Rows are points. The last column is the point's height on a tilted bowl or saddle (a function of degree 2), plus a little noise. Along how many of its main directions does it bend up, bend down or stay straight?
(in the rows, 128 means zero)

Points:
[[151 131  60  85]
 [152 205  70 192]
 [103 187 119 155]
 [117 129 144 136]
 [ 79 163  80 123]
 [148 172 152 111]
 [133 127  91 125]
 [186 140 147  72]
 [137 145 180  93]
 [144 114 123 133]
 [ 78  58 137 186]
 [132 145 149 125]
 [136 152  97 139]
 [117 160 153 121]
 [155  88  98 116]
 [130 185 185  67]
 [104 103 118 144]
 [119  91 155 166]]
Directions: 1 up, 2 down, 0 straight

Points:
[[141 110  90 195 163]
 [117  72 106 159 152]
 [ 90  91  61 159 174]
 [112 115 119 162 132]
 [ 88 145 105  98 156]
 [141 144 120 128 125]
 [118 128 115 132 124]
 [ 80 163 110 104 168]
 [172 143  97 111 145]
 [114 109 138  97 135]
 [121 100  93 123 133]
 [ 67 136 137 144 155]
 [173 117 129 135 136]
 [134  74  87  59 179]
 [ 95  86  69  74 188]
 [ 83 113 143 133 142]
 [136  50 148  67 192]
 [ 94 103  80 140 150]
 [ 59 131 114  81 192]
 [ 80  82 129 106 163]
 [109 133 173 149 139]
 [201  78 136  97 178]
 [184 131  96 145 151]
 [144 166  92 114 149]]
Directions: 4 up, 0 down, 0 straight

Points (25 x 5):
[[107 112 202 138  98]
 [150 150 108  70 168]
 [147  78 105  97 165]
 [153  93 113 124 145]
 [119 130 138 112 148]
 [191 152 174 126 135]
 [126 208  51  95  54]
 [165 142 184 124 144]
 [168 152  59 132 116]
 [132 129 144 134 149]
 [ 95  79 155 147  91]
 [ 92 188 105 148 100]
 [139 113 101 157 160]
 [187 129  96 113 122]
 [ 65 180 159 123  76]
 [ 95 158 165 120 122]
 [146 173 169 144 167]
 [125 129 189 140 137]
 [138 133 118  83 170]
 [155 111 185  91 123]
 [120 183 139 160 156]
 [ 90 112 100 174 139]
 [ 93 114 118 139 134]
 [160  88 120 118 137]
 [102  80  75  90 212]]
Directions: 1 up, 2 down, 1 straight

Points:
[[147 126  93  62 121 109  79]
 [ 94  67 116 123 153 185  98]
 [101 144 105 123 150 149 119]
 [128 107 127 126 144 151 120]
 [175 152 123 118  90 149 111]
 [120  88  99 110  97 160  93]
 [192 121  85 125 158 105  90]
 [145 106 147 154 113 150 134]
 [156 101 160 104 160 118 109]
 [150 103 178 153  63 154 166]
 [ 99 201 134  17 146 168  99]
 [157 110  67 128 119 161 100]
 [117  70 115 113 136  78  65]
 [ 80 141 205 138 183  93  71]
 [212 113 185 139 155 119 103]
 [120 121 112 153 110 170 115]
 [159 102  79  67 138 210 101]
 [ 92 146 138 147 146  61  78]
 [108 118  87 175 131 180  99]
 [168 108 143 136  59 120 134]
 [108 111 129 120  77 147 113]
 [ 92 158  65  69 106  80  64]
 [127 202 113 104 168 106 115]
 [175  90 156 125 164  79  85]
 [105 107 129 140  99 100 108]
 [159 100 109 143 114 161 114]
 [112 114  99 125 141 186 113]
 [120  70 112 124  70  86  79]
 [122 113 140 134 141 172 123]
 [103  80  92 177 161 174  85]
 [110  94  80 153 107  81  67]
 [132 187 153 101 133 133 113]
 [ 70 118 134 157 161 138  91]
 [ 86 156 138 153 162 202 101]
 [155  92 106  75  38 137  61]
 [196 157  72 111 113 142  94]
 [131 120 117 147 163  93  97]
 [ 88 107 144 125 188 116  89]
 [165 104 106 153 111 159 114]
 [ 91 108 163 145 119 188 117]
 [154 127 157 102 138 137 117]
 [176 160 169 114 141 143 109]
 [164  90 164 155 104 121 144]
 [154 127 163 139 230 118  85]
 [158  85  85  79 162 115  82]
 [171 138 133 153 112 129 124]
 [ 90 127  96 104 117 119  94]]
Directions: 1 up, 4 down, 1 straight
